Every row gives one point. A path goes straight from each point to the next, and from the last back to the first. The post is the endless flat space through its rows: a point in 2 columns, a line in 3, a plane in 4, and so on, so that a path can go around it. Count how often the path circles the post. Going back the other way cancels.

Post, one row:
[[-12  -5]]
Path:
[[-39 -17]
 [ -6 -32]
 [-38 -14]
 [-36   6]
 [-24  41]
 [ 13   8]
 [ 26 -46]
 [-24 -20]
 [-39 -37]
 [ 21 -39]
 [ 22  30]
 [-32  22]
 [-34  -2]
 [-18 -28]
 [  4 -30]
 [-53 -30]
 [-32 -38]
 [ 16 -25]
 [ 25  20]
 [  4 -20]
 [-21 -30]
 [-54 -11]
 [-25 -16]
 [ 11 -53]
 [-30 -27]
 [-32   5]
 [-33  21]]
Times around: 0

Post:
[[  3 -38   5]
 [ -4  20 -21]]
Path:
[[ 32  -5 -15]
 [  5  27  -1]
 [-11   6  31]
 [-35  -2 -25]
 [ -6  62 -69]
 [ 42 -20 -14]
 [ 37   8  27]
 [  0 -60  33]
 [-44 -60 -13]
 [  0 -52 -40]
 [ 18 -52  -2]
 [ 11 -23 -33]
 [-24   8 -62]
 [-15 -37  -5]
 [-14  24 -56]
 [ 11 -13 -14]
 [ 22  41  19]
 [ -7 -12  19]
 [-15 -10 -17]
 [ -5 -20 -31]
 [-29 -17 -13]
 [-10   5  28]
 [ 17 -23  15]]
Times around: 2

Post (5 x 6):
[[ 34  -5 -12 -20  13  11]
 [-10 -15 -17  20  33  -9]
 [ 10  -1  19  -8  16 -22]
 [-43  -5  -1  75 -54 -27]
 [ -2   0   9  46   1   8]]
Path:
[[ 29  42  15  12 -39  26]
 [ 39  16   3  52  16  16]
 [ 23 -38 -39  41  54  24]
 [ 18 -15   7  31  -3  -6]
 [ 14  -2  16  24 -28 -27]
 [  1 -32  23  25  20  19]
 [-47   6  36  47  54  32]
 [-17  23 -17   0  -4 -35]
 [ 14   3  -7  15 -22 -20]
 [ 50 -11 -25  43 -65  45]
 [-26 -35 -10  -6   7 -38]
 [-27 -18 -37   7 -25   7]
 [ 11  29 -36  19  10  13]
 [ 41  -3   8   5  -9 -66]
 [ 12 -23 -15  45 -33  23]
 [-43 -16  65  56  29  19]
 [  7   7 -24 -39 -11  26]
 [ 13   3 -31  39  14  22]
 [ 45 -11 -36  62  -9  37]
 [-10 -21  11  34 -50  -1]
 [-44  -9  14   3  -6 -14]]
Times around: 4

Post, 7 rows:
[[-17 -12   4  34  -2  13 -23  23]
 [  6  23 -27 -26  -8  11 -16  -4]
 [ -8  23   3  -5  18  35  -3  -9]
 [ 19 -30  33  -5 -10 -46  15  36]
 [ 13 -36  28 -31   2 -11  22 -38]
 [-40  -9 -19  26  36   6  13   2]
 [  4  34  -5 -46  -9   7 -52 -18]]
Path, 26 rows:
[[ 17  26   6  32  -9  15  -6   0]
 [  5 -14  54  34  10  51  -6 -10]
 [  8  27  42   2  -3  97 -76 -23]
 [ 43  31 -23 -46 -28  -3  -1  58]
 [-35  14  15 -42  -5 -41 -34  10]
 [  8  66  23 -57   1 -11 -12 -17]
 [-28 -22   9  32  20 -29   4 -32]
 [ 37   5 -58   8 -12  18  10  15]
 [ 37 -45  32 -41 -15 -23   5  -5]
 [  8  38 -44 -33  -8  18  13  58]
 [-18  -3  32 -11 -12 -55 -22  46]
 [ 27 -43  20  -3 -47 -30  20 -40]
 [-15 -12   8   7  15  12 -16 -75]
 [ 30 -38 -18 -23  16 -32  10 -52]
 [  0 -36  17  -5   5  14 -20   4]
 [-21 -27  25   1  -8  30 -38 -13]
 [-32  10 -71 -39  18 -56   4  25]
 [  7  13  26 -36   1  17 -83  24]
 [ 12 -26 -17 -26   0  21   2 -56]
 [ 11 -12   0  -6  14 -21  46  -4]
 [  3 -35 -53  27  -9 -10  59   2]
 [ 15  11   6   0  19 -36  13  25]
 [  3   2  19 -13  36 -27  22  25]
 [ -5 -22  -6 -50  18 -14   2  -3]
 [-44 -38 -20  -9  25 -40  15 -10]
 [-40  71   0  -6  14 -13 -20  31]]
Times around: 3

Post (10 x 11):
[[-24  32   3 -23 -43 -21   8  48  13  17  10]
 [-19  35  13   3   5 -39   5  21  14  19  16]
 [ 48 -27 -41   0  39  51  -1 -35  43 -18 -39]
 [ 12 -13  -9 -46  10   7 -11 -29  21 -12   7]
 [ -8 -26   7 -30  -8 -22  15 -23  10 -16 -26]
 [ 32  -6  -6  -1  12  10   1 -38  16 -61 -21]
 [ 81 -27 -20  11 -11   9  15 -42  18 -13   8]
 [-12  29  31 -25 -14 -57 -28  40  -3  23 -17]
 [-25  22   6 -12 -26   0 -27  12  -9  14 -14]
 [-38   3  10   2  -7 -23 -25  39 -32  -1   4]]
Path:
[[ 17  11   3 -26 -29  -5 -15  44  -8  22 -38]
 [ 15  34 -38  28 -20 -15  18  20  -4 -31  31]
 [ 18  44 -13  36 -16  -5 -46  -4   4  -7 -41]
 [ -4 -23  -9  54 -69  10  43  -3 -19 -42   3]
 [-24  27  17  -3  -2 -48 -34  62  16  25 -65]
 [ -3 -51  20   6  -3   9 -37  29 -35  11  -6]
 [ 28  -5   1   8  46  35  45 -29  25 -37  22]
 [-36  29  -7 -23 -74 -35  51  37  -3  -6   3]
 [ 10  39  -8 -31  43  36 -94  19 -31 -10 -24]
 [ 38  41 -63  43 -14   3   8   5  -1  -1  47]
 [ -9  40 -33  39   4  -2  26  45  40 -23   8]
 [  6 -36  46 -35  -1 -36  17   9  31  -2 -12]
 [ 40 -28  25 -13   7  11   5 -28   6  23 -19]
 [-10  63  25   6   0  15 -15  64 -17 -19 -52]
 [ 37 -29  -9   9  12  70 -51 -12 -32 -33   5]
 [ 42  51  -6  40  39   3  -9  -6  20 -28  -9]
 [ 20  24 -13 -13   3  -9 -34 -10  20  18 -14]
 [ -4 -15 -44   3 -50  40   9  -9   3 -27   1]
 [ 18  -5  16  15 -13 -22 -51 -46  -1  -2 -19]
 [-10   9  14  42  42 -21  12  17  13 -26 -14]
 [  9  18  16  -9  38  -4 -13  12   6 -12 -59]
 [ 24  26  16 -56 -30 -61 -20  12 -15 -18   9]
 [  9   0 -33  10 -35 -25 -33   5 -16 -26   7]
 [-13 -11 -31  19  24  23 -57   4  37  41 -36]
 [-57   2  60 -28   9 -20 -43  53 -28 -15 -43]]
Times around: 4
